Every row gives one point. Examples show where two turns around zero, p and q, send a point. Where does a point land after both, in the order given? Backwards means that the second turn is done in reverse. Each puzzle has new turns, and all numbers are rounded.

Turn p:
+0.24 -0.03 +0.69 -> -0.69 -0.20 +0.13
-0.05 +0.29 -0.49 -> +0.49 +0.22 +0.19
-0.01 -0.20 -0.50 -> +0.50 -0.13 -0.16
-0.01 +0.04 -0.05 -> +0.05 +0.03 +0.02
-0.17 -0.11 +0.34 -> -0.34 +0.07 -0.19
Turn q:
+0.33 +0.62 -0.11 -> +0.28 +0.09 +0.65
-0.24 +0.02 +0.13 -> -0.01 +0.23 -0.15
+0.08 +0.29 -0.18 -> +0.26 +0.00 +0.24
-0.20 -0.68 -0.06 -> -0.22 -0.30 -0.61
+0.03 -0.25 +0.22 -> -0.31 -0.02 -0.13
Where do these land?
p, then q backwards: -0.16 -0.03 +0.20 -> -0.08 -0.12 +0.21
p, then q: -0.21 -0.30 +0.19 -> +0.34 -0.13 -0.19
p, then q: -0.29 +0.05 +0.19 -> +0.31 +0.16 +0.02
q, then p: +0.17 +0.37 -0.86 -> -0.31 -0.88 +0.19
q, then p: +0.22 +0.18 -0.03 -> -0.28 -0.05 -0.01
p, then q: +0.27 -0.27 +0.31 -> -0.05 -0.05 -0.49

Turn p:
-0.46 -0.34 +0.17 +0.19 -0.03 +0.42 -> -0.43 -0.24 -0.21 -0.26 -0.39 -0.26
-0.14 -0.23 -0.48 -0.28 -0.04 -0.08 -> +0.34 +0.20 -0.40 -0.26 -0.06 +0.03
-0.25 -0.08 +0.41 -0.15 +0.11 -0.12 -> +0.07 -0.24 +0.28 -0.18 -0.09 -0.32
+0.20 +0.16 +0.41 +0.03 +0.42 -0.36 -> +0.03 -0.14 +0.54 -0.03 +0.46 -0.11
-0.38 +0.48 -0.01 -0.40 +0.30 +0.30 -> +0.01 +0.44 +0.04 +0.15 -0.07 -0.70
+0.51 +0.33 +0.25 -0.12 +0.03 +0.15 -> -0.10 +0.30 +0.50 +0.28 +0.02 +0.18
-0.19 -0.15 -0.36 +0.46 -0.70 +0.28 -> -0.21 -0.26 -0.69 +0.29 -0.44 +0.33
+0.22 -0.11 -0.37 -0.11 -0.12 -0.41 -> +0.44 +0.04 -0.18 -0.05 +0.20 +0.34
+0.49 -0.05 -0.01 +0.38 +0.04 -0.17 -> -0.16 -0.10 +0.11 +0.07 +0.35 +0.49
Turn q:
-0.41 -0.03 -0.13 +0.08 +0.33 -0.58 -> -0.21 +0.10 -0.62 +0.14 -0.15 +0.39
+0.35 +0.26 -0.21 -0.36 -0.23 +0.43 -> +0.19 +0.02 +0.45 -0.38 +0.46 -0.10
-0.36 -0.18 +0.44 -0.18 -0.31 +0.06 -> -0.34 -0.41 -0.06 -0.19 -0.23 -0.33
+0.12 -0.34 +0.25 -0.04 -0.49 +0.01 -> -0.20 +0.05 +0.26 -0.21 -0.36 -0.39
+0.19 +0.08 -0.16 -0.42 +0.20 +0.19 -> +0.32 +0.03 -0.07 -0.29 +0.35 -0.06
-0.42 +0.15 -0.25 +0.44 +0.20 +0.45 -> +0.22 -0.50 +0.19 +0.30 -0.03 +0.52
+0.12 +0.50 -0.13 +0.36 -0.09 +0.07 -> -0.13 +0.07 +0.36 +0.34 +0.30 +0.25
+0.50 -0.24 -0.17 -0.34 +0.10 -0.17 -> +0.29 +0.51 -0.11 -0.30 +0.05 -0.20
-0.08 -0.19 +0.38 +0.45 +0.28 -0.46 -> -0.16 +0.14 -0.39 +0.58 -0.37 -0.11
Where do these land?
p, then q backwards: -0.43 +0.40 +0.53 -0.25 -0.14 -0.60 -> +0.24 -0.14 +0.46 +0.17 +0.17 +0.85
q, then p: -0.09 -0.14 -0.15 -0.18 -0.17 +0.05 -> +0.17 +0.13 +0.10 -0.07 -0.23 -0.04
p, then q: +0.25 -0.29 -0.26 +0.45 -0.26 -0.01 -> +0.42 -0.37 +0.23 -0.20 -0.11 +0.25
p, then q: -0.22 -0.15 -0.08 -0.39 -0.13 +0.38 -> -0.43 +0.17 +0.23 -0.29 +0.18 +0.06
q, then p: -0.04 -0.40 -0.35 +0.46 +0.38 -0.12 -> -0.31 +0.17 -0.13 +0.47 -0.25 +0.48
p, then q: -0.26 +0.26 +0.66 -0.04 -0.11 +0.08 -> -0.45 +0.08 -0.10 +0.18 -0.50 -0.30
p, then q backwards: +0.74 +0.04 +0.03 -0.08 +0.14 +0.04 -> +0.22 +0.35 -0.55 +0.23 -0.22 -0.07
q, then p: +0.05 +0.28 -0.37 +0.03 +0.28 +0.17 -> -0.41 +0.33 +0.18 -0.09 +0.11 +0.06
